Rows are points. The points of each table are mixes of a few directions, plus a little noise. Count the directions of each table, and those that both share. Where both have some left over, give the other angles between the two spaces (their principal angles), to ten degrees, smallest first.
(in the rows, 128 means zero)

First (4 x 3):
[[143 125 133]
 [185 116 148]
 [ 66 141 107]
 [118 131 125]]
Second, 7 rows:
[[121 110 132]
 [158 127 101]
 [136 138 122]
 [ 90 182 168]
 [116  62 131]
 [125 111 129]
 [149 166 114]]
Directions: first 1, second 2, shared 0; angles 60

First (10 x 8):
[[131 144 130 166  98 123 129 167]
 [111 107 121  70 164 116 127  77]
 [161 153 177 172 115 108  94 145]
 [113 126 106  96  97 114 137 126]
 [129 112 128  75 155 169 123 140]
 [115 111 111 114 155 124 142  79]
 [ 81 109 116  78 187 121 137 131]
 [163 149 153 200 110 137 118 152]
 [116 132  99 143  96 137 151 154]
 [162 136 140 164 103 132 121 110]]
Second (10 x 8):
[[ 62  53 112 171 107  85 158 130]
 [146 136 166 143 140 129 116 172]
 [160 171 123  96 144 136 127  95]
 [153 145 147 123 134 150 107 147]
 [145 138 111 103 122 157 114  96]
 [103 109 114 134 130  89 160  97]
 [181 122 182 122 142 161  91 131]
 [105 125  94 123 118 120 143 107]
 [ 72 116  84 147 105 110 149 149]
 [155 164 146 120 139 144 113 155]]
Directions: first 5, second 4, shared 2; angles 40, 80

First:
[[127 130 107 157  96  99 168 130 147  95  93]
 [111 123 141 167  95 174  97 102 100 140 126]
 [139 136 144  84 163 123 104 137 132 149 157]
 [127 110 127  85 172  69 124 170 139 134 153]
 [120 128 117 134  98  58 151 162 147 112 113]
 [124  96 129 110 183 138 111 130 117 136 152]
 [133 133 128 148 128 185 127  90 121 124 120]
 [154 154 141  82 160 104 124 121 172 123 146]
 [123 134 125 145 103 181 128 128  85 151 120]
 [125 128 150 154 125 198  86  72 115 137 136]
 [127 137  97 142  87  79 186 166 133 108  93]]
Second (10 x 11):
[[129 126 130 124 125 127 127 128 127 127 134]
 [137 140 138 140 151 134 131 126 137 147 102]
 [143 121 141 109 117 126 123 125 125 126 155]
 [173 135 170 113 147 135 125 118 138 160 134]
 [116 134 117 144 138 130 133 131 131 129 105]
 [121 160 127 179 186 142 142 129 149 164  39]
 [133 106 129  93  88 119 118 128 114 103 189]
 [183 125 179  93 131 131 120 117 133 153 165]
 [ 73 138  79 175 139 128 139 139 128 112  70]
 [ 72  95  72 109  58 108 121 140  99  57 185]]
Directions: first 5, second 2, shared 0; angles 40, 70

First (8 x 18):
[[121 139 141 128 100 119 105 142 140 116 113 118 113 168  99 119 121 158]
 [123 115 168 154 158 128 137 140 115 125 133 104 135  86 112 132 118 109]
 [149 137 139 152 103 123 108 153 120 117 135 116 132 133 146 121 110 139]
 [107 153 105 113 178 124 137  43 124 172  85 121 138 123 176 104 151 117]
 [157  83  40  75 126 148  69 134 118 123 200 104 142 135 114 162 165 148]
 [128 100 169 130 118 133 143 182 130  87 152 153 123 107  69 152 112 127]
 [115 155 140 114 155 121 174  59 127 142  77 187 145 106 182 107 133 106]
 [121 145 123 158  89 126 151 168 149 135 126 123  95 168 121 120 111 120]]
Second, 8 rows:
[[118  97 169 185 114 142 112 161 112  91  86 164 150 107 194 117 128 128]
 [137 148  81  88 123 128 134  95 143 137 139 135 145 153 120 172 164 142]
 [ 89  81 137 110 139 147 134 153 132 128 144 120  70 138  87  92 111 119]
 [175 157  80 101 114 124 148  91 106 136 151  80 152 143 144 157 135 138]
 [114 118 104 118 148 126 145 115 109 141  93  90 114 148  75 125 130 126]
 [107 139 179 158 120 133 117 165 171 134 169 163 100 114 155 109 114 117]
 [ 99 123 183 193 137 125 118 163 138 130  91 143 120 113 138 103 114 113]
 [182 159  91  73 128 102 116  86 110 129 151 129 173 113 110 156 129 142]]
Directions: first 6, second 6, shared 2; angles 40, 60, 60, 90
